Rows are points. Each copy is the shape, with its points in the same order, stretched, turned, moved and blurred by noise. Is it also mirrored, or only turned?

Shape, 8 rows:
[[-45 -27  12]
 [-44  93  15]
 [ -3 -36  17]
 [-17   2   2]
 [ 14 -42 -71]
 [-60 -16 -50]
 [  3  34 -32]
 [ 22 -86  45]]
Copy 1, 8 rows:
[[-35 -37  40]
 [ 17  33  92]
 [-45 -30 -14]
 [ -6  -5  13]
 [ 26 -20 -81]
 [  8 -56  22]
 [ 30  31 -12]
 [-89 -22 -33]]
Copy 1 is: mirrored
Copy 2 (8 x 3):
[[ 27   5  31]
 [-47 -90  49]
 [ 22  31   3]
 [ 10 -14  15]
 [ 54  -6 -36]
 [ 47 -45  21]
 [ -3 -49  -7]
 [ 39  97  -8]]
Copy 2 is: only turned

Shape (8 x 4):
[[  1  -4  48  -5]
 [  6  49 -32 -50]
 [ -8   6  -4 -72]
 [ 25  36   9  16]
 [-54 -38  18  67]
 [-46  -9  -6  -1]
 [  8 -49   8  15]
 [-52  21 -65  15]]
Copy 1 (8 x 4):
[[ -66  -17   21   26]
 [  40   55   76  -24]
 [  12   40   44   19]
 [ -28  -13   51  -20]
 [-108  -44  -63  -51]
 [ -42   12  -22  -32]
 [ -33  -64  -32    4]
 [  18   47  -14  -96]]
Copy 1 is: mirrored
Copy 2 (8 x 4):
[[-15  37   3 -11]
 [-35 -62   4 -60]
 [  8 -25 -10 -72]
 [-56 -14   7   6]
 [ 36   0  45  54]
 [ 28 -24  26 -16]
 [ 28   2 -24  26]
 [  5 -95  31  -8]]
Copy 2 is: only turned
Copy 3:
[[-12  -2  42  43]
 [ 47  48  44 -85]
 [ -1  54  36 -38]
 [ 24 -14  45 -21]
 [ 25 -34 -84  83]
 [ 35  18 -41  16]
 [-47 -29 -31  11]
 [ 88  20 -76 -47]]
Copy 3 is: only turned
Copy 4, 8 rows:
[[ -12  -24   17  -17]
 [ -70   40  -63   -6]
 [ -21   33  -80  -42]
 [ -41   -6   29   19]
 [  25 -112   34   39]
 [  -1  -48  -40    4]
 [  47  -23   21   11]
 [ -28  -49  -64   33]]
Copy 4 is: only turned

Shape, 13 rows:
[[  38    7   23   64   21   61   80   -2]
 [  30   16   35   31  -40   28   21   18]
 [  25   13   59   42  -41    7  -15   -6]
 [ -45  -19  -27  -26  -25   23  -26    3]
 [ -19  -61  -17  -38   -6  -27  -14  -49]
 [ -42 -106   37  -20  -21   88  -34   24]
 [  -6   75  -10  -37  -68   -9  -22   59]
 [  37  -22   -2   24  -37   15   64   36]
 [  -5  -42  -55   32   17   11   14   50]
 [  57   45   49   15   31   69   17   -6]
 [   5  -66   27   29  -67   44  -22   62]
 [ -33  -33   16  -45    9  -61   -3   71]
 [ -25    5   52   21  -19  -38   31   -7]]
Copy 1 (13 x 8):
[[ 25  66  -7   2 -24 -73 -37  -1]
 [  5  18 -41   6 -53  -6  -8   5]
 [-34 -22 -31  11 -60  -1  -7   9]
 [ 49 -18  16 -13 -16  42  32 -21]
 [ 41 -53  23  22  31  37  -5  17]
 [119 -62  28   1 -94  18  23  65]
 [-13  27 -46 -31 -36  91  27 -33]
 [ 46  50 -42  30 -17 -10   5  24]
 [ 39  57  19  -9  25 -19  70   9]
 [ -2  25  -7 -51 -45 -38 -64  14]
 [ 58 -19 -35  22 -90  11  63  52]
 [ 15  20  27  10  10  98  20  59]
 [-21   6   5  41 -15  35 -25   3]]
Copy 1 is: mirrored
Copy 2, 13 rows:
[[  97   58  -50  -66   12  -14    9   78]
 [  43   30    1  -11  -35   17   14    3]
 [  12   10    9    8  -74   20  -17  -18]
 [ -51    7   37   39   34  -41   48  -26]
 [ -61  -20   45   30   17   23  -10   25]
 [ -13   20   44  116  113  -58  -64  -27]
 [ -30    5   22    1  -45   10   97  -91]
 [  73   23   39  -31   28   28   13   43]
 [  41  -19   54  -38   87  -68   30   33]
 [  61   20 -100  -41  -30   -7   16   27]
 [  35    3   90   70   40  -24  -38  -32]
 [ -38   -6   26  -10   83   13  -16  -80]
 [ -18   57   -1  -26  -26   34  -18  -23]]
Copy 2 is: mirrored
